Every row gives one point. The points of each table are mixes of a few directions, plus a little noise. How many directions does each table use, and how many do they share? Where both have some left over, give the other angles between the two spaces (their principal angles), to ten degrees, smallest first.

First:
[[-33 -19  11]
 [ 78  45 -25]
 [-90 -52  29]
 [-18 -10   6]
 [ 64  37 -20]]
Second (6 x 3):
[[ -23  -13    8]
 [  85   49  -27]
 [  60   35  -19]
 [-106  -61   34]
 [ -26  -15    8]
 [  10    6   -3]]
Directions: first 1, second 1, shared 1

First, 8 rows:
[[ 45  20  30 -21]
 [-27  21 120 -33]
 [-40  25 -57  11]
 [-77 -29  36  12]
 [  7   3 -82  18]
 [-25 -71  28  20]
 [ 55  26 -16 -12]
 [ 63   5 -59   4]]
Second:
[[ 19   2  -8  -2]
 [ 95 -79   9  11]
 [-33 100 -30 -22]
 [  7   9   0  -5]
 [-86  50 -19   0]
 [-22 -24 -37  20]
 [ 18 -58  84  -4]]
Directions: first 3, second 3, shared 3

First:
[[  11  -11    9   -6   10    0]
 [   3   -4    3   -1    3    0]
 [  27  -26   21  -16   22    1]
 [ -62   61  -51   37  -53   -3]
 [ -72   69  -58   43  -61   -4]
 [ -13   12  -10    7  -11   -1]
 [ 106 -102   86  -64   91    6]]
Second (6 x 6):
[[  0  23  -4 -30   0 -58]
 [-34  63 -25 -24  34  87]
 [-27  79 -33 -90  26  -6]
 [ -7 -63  33 102 -41 -11]
 [ 56 -27  19  26  11 -31]
 [ 12 -76  10  16 -30  19]]
Directions: first 1, second 4, shared 0; angles 30

First (8 x 8):
[[-30 -45  84 -12  -5   6 -19  34]
 [ 67  65 -62   3  28 -45 -55 -57]
 [ -4 -73  -2  38   2  12 -26  24]
 [ -4   0 -36  48  11   5  85 -24]
 [ 17  51  30 -41   7 -26 -38 -17]
 [-16  13  28 -17  -5   3  19   4]
 [ -1 -29 -42  26  -6  16   6  10]
 [-31  21  -1 -44 -31  27  29  27]]
Second (10 x 8):
[[   8    9    0   16    3   12    5    1]
 [ -19  -26    4  -43  -31  -35   -2   -1]
 [ -20  -30    8  -49  -47  -40    4    0]
 [  33    7   31   27 -121   13   72   10]
 [ -32  -23  -13  -47   41  -33  -40   -6]
 [ -10    2  -14   -4   55    1  -30   -4]
 [  37   14   27   38 -101   23   67   10]
 [  20   36  -14   56   74   47  -15   -1]
 [ -10    5  -16    1   66    5  -33   -4]
 [  -7    7  -14    5   61    7  -29   -4]]
Directions: first 4, second 2, shared 0; angles 60, 60

First, 10 rows:
[[-49 -52  17 -32  40  32  43   2   0]
 [ 30  52 -16  65  -3  -5 -29  -7  -5]
 [ 44  24  -9 -27 -62 -47 -35   5   7]
 [-13  15  -4  59  42  30   7  -8  -8]
 [ 10 -19   5 -65 -43 -30  -5   8   9]
 [-12  -6   2   9  18  13  10  -2  -2]
 [ -7 -16   5 -24  -3  -1   7   3   2]
 [-12 -22   7 -30   0   1  12   3   3]
 [ 30  22  -8  -3 -35 -27 -25   1   3]
 [-21   3   0  47  46  33  15  -7  -8]]
Second:
[[  21  -33    9 -121  -81  -57  -11   16   17]
 [  -3    6   -1   20   14    9    2   -3   -3]
 [   8  -12    3  -44  -29  -21   -4    6    6]
 [   0    0    0   -1   -1   -1    0    0    0]
 [  -1    2    0    5    4    2    1   -1   -1]
 [  -7   10   -3   37   25   17    3   -5   -5]
 [ -15   23   -6   84   57   39    8  -11  -12]
 [  -3    5   -1   20   13    9    2   -3   -3]]
Directions: first 2, second 1, shared 1

First, 10 rows:
[[ -44   60   -1    4  -35    5    1    8  -14   34    6]
 [ -29   34   13    6  -23   -7    6  -39  -32   30    9]
 [ -58   80   -6    4  -46   10   -1   25  -10   42    6]
 [  17  -36   36    8   14  -28   16 -121  -55    7   13]
 [  15  -20    0   -1   12   -1    0   -1    6  -12   -2]
 [  29  -36   -8   -5   23    3   -5   24   24  -27   -8]
 [  47  -66    6   -3   38   -9    1  -23    7  -33   -4]
 [ -22   36  -15   -2  -18   13   -7   54   19    9   -3]
 [   4    0  -15   -4    3   10   -7   48   27  -11   -7]
 [  41  -52   -9   -6   32    3   -5   25   29  -37  -10]]
Second (8 x 11):
[[ -9 -20 -13  49  -2  22 -14  30  22   2   5]
 [-20   9 -18  -6  18  10  40 -15 -30 -22 -37]
 [  6  27  84 -42 -10 -20 -30   6  21 -38  43]
 [ 33  51   5 -60  12   6 -12 -41   7  -9 -19]
 [ -7 -30 -37  40  -4   2   7  12  -3  30  -9]
 [ -8 -13 -10  -3  -4  28   6  20 -16 -20  53]
 [ 26   6  41   6 -15 -57 -44 -11  47  47 -31]
 [-22 -30 -51  16   5   8  46  -1 -48  11  -5]]
Directions: first 2, second 5, shared 0; angles 50, 90
